Each point is reached from the start by the listed moves, each made 0, 1 or 2 times, or once backwards (-1), plus a little noise. Is the number of moves made odd or even? Then give how often each move was made.

Moves:
(1): [ 30  56 -11]
(2): [-34 -12  -1]
(3): [  7 -11  27]
Start: [ 2 18 -1]
Points:
[-60 -18  23] -> odd (0, 2, 1)
[ -4  28 -29] -> odd (0, 0, -1)
[-28 -37   7] -> odd (-1, 0, 0)

Moves:
(1): [ -2   8  -5   5  -3  -6   0 -10 -12   0   1]
(2): [-3  4 15  7  3 -9  1  1 15 13 -3]
(3): [ 0 -3 -3  1  3  1 10  2 -4 -7  0]
(4): [ 19   0 -14  -9   4  -6   1   0   5   0  -7]
(5): [  7  -1   4   0   3   0  -2   0  -8   4 -18]
(6): [ -8  -8  -2  -5  -4   5   8 -13   4   9   3]
(7): [-4  4 -9 -2 12  4 -6  1  4  6  0]
(8): [ -7   1   3 -19   3   4   2   1   6  -3  -8]
(9): [ -2  -7  -3  11 -10 -10   6   8   4   7  -5]
Start: [-5 -1  4  9  4  2  7 -5  6 -2 -3]
Points:
[-26  -5  16  -2   4 -17   4  15  43  39 -51] -> even (0, 1, -1, 0, 1, 0, 1, 2, 2)
[-60   6 -19  11   6   4  20 -25   3  13  14] -> even (2, 0, 1, -1, -1, 1, 2, 1, 1)
[ 26   4 -14 -30  48   9 -12 -15  46  34 -32] -> even (-1, 1, -1, 2, 1, 1, 2, 0, -1)
[ -7 -19  10 -13  -2 -22  25  25  57  20 -40] -> odd (-1, 1, 0, 1, 0, 0, 0, 2, 2)
[-37  20  -4 -20  31   4   4 -11  38  12  -2] -> odd (1, 1, 0, 0, -1, 0, 2, 2, 0)

Moves:
(1): [-6  1 -5 -2  1 -1  2  4 -8  0 -8  4 -2  1  6 -4 -2  1  3 -1 -7]
(2): [-2 -1  5 -2 -1  8  3  0 -4  5 -3  4 -1  1 -1 -1  1 -3  4  1 -2]
(3): [ -5  -4   1  -2   6   5  -6 -10   0   1   5  -1  -1  -3   1   7   0   3
  -4   1  -8]
(4): [ -6  -7   1   3   0  13  -6  -9  -1  -4   6  -5  -2  -6  -7   4  -1 -11
   6   0  -4]
(5): [ -4   0   2 -10 -10   0  -1  -3   0  -2   6  -5  -2   3 -15  -2  -4   2
   0   0  -4]
(6): [ 12   2  -2   2   7   4   4  -1   2   4 -13  -2   4  -4  -7   1   9   8
  -5   0   7]
(7): [-1  5  5  0  4  0  0 -1 -3 -1  2  3 -5  2 -4 -1 -2  1  3  5 -1]
(8): [ -2  -2  -3   9  -7 -10   9  -5  10   0  -2   2   8  -1   1   4   0   5
   0   2  -2]
(9): [  8  -1  12   2  -9   3   4   3 -11   5  -6  -4   1   2   4  12 -11   0
   5  -2  -5]
(10): [ -2   2   0   5  10   4   4   5   0   1   5   1 -10  -2   1  -2  -2   0
  -9  -2  -5]
(11): [-12  -7  -9  -5   6   3  -3   5  13 -12   4  -8   2  -2   4  -8  -2  -4
  -1   6   7]
(12): [ 3  1 -8  2 -1  6 -3 -3  4 -1  5 -1 -4 -2 -6 -3  6 10 -2 -3 -6]
(13): [-1  0  5  1  0 -1  1 -3 -5  2 -1  1 -6 -2 -1 -4 -8  1  0 -2  1]
(14): [ -4  -1  -3  -6  -3 -10  14  -3   2  12   5 -10   2   2   2  -3  -4  11
  -1   3  -1]
(15): [ -4  -5 -13  -4  -1   5  -7   3   1   1   2  -2  -6   2  -5  -4  -4   7
  -3   6  -1]
(16): [-3 -2 -1  7 10  4  2  3 -2  2 -3  4  0 -1  2 21  1  7  6  2 -3]
(17): [ 1  5  4 -7 -6  0  3 -3  3  2  1 -1 -2 -9  2  4 -1 -1 -2  5  1]
(18): [  1  10  -8   4  16  14  -2   5 -10   1  -4   1   5   2  -1  -9  -3  -1
  11 -11   4]
(19): [  3   0  -3 -10  -1  -2   4  -2  -4  -2  -2  -1 -10   3  -4  -8 -12 -10
   4 -11  -8]
(20): [-1  0 -1  0  2  4 -4  5 -1  5  1 -1  3 -1 -9  1 -1  5  9  3  0]
Start: [  1   1   2  -4  12  -3  -1   7   4  -1   0   5  -1 -10   3   0  -7   6
  -6  -3  -7]
Points:
[-26  15 -41   4  12   9   2 -12  22  12  19   2  23 -16   8  24  -6  55
   9  19 -17] -> even (0, 0, 1, 0, 0, -1, 1, 2, 0, -1, 0, 1, -1, 1, 2, 1, 2, 2, -1, -1)
[ -6   7  -5   5  18   1  22  43 -23  11 -33   4   7  -7  29  -6 -47  23
  11 -18 -20] -> even (2, 0, 0, -1, 0, 0, -1, 1, 2, 1, 1, 0, 1, 0, 0, 0, 0, 1, 0, 1)
[-26   8  -5   8  59  36   0  23  -4  -6  14  33 -34  -8  -4  -9 -35  11
  10 -17 -39] -> odd (0, 2, 1, -1, 0, -1, 1, 1, 0, 2, 1, 1, 1, -1, 0, 1, 0, 1, 1, 1)
[-14 -28 -13  41   5   1  12   5  -2  -5 -32  12  26  -4  26  60 -14  -5
  30   6 -16] -> even (1, 0, -1, 2, -1, 0, 0, 2, 1, -1, 0, -1, -1, 0, 1, 2, -1, 0, 0, -1)
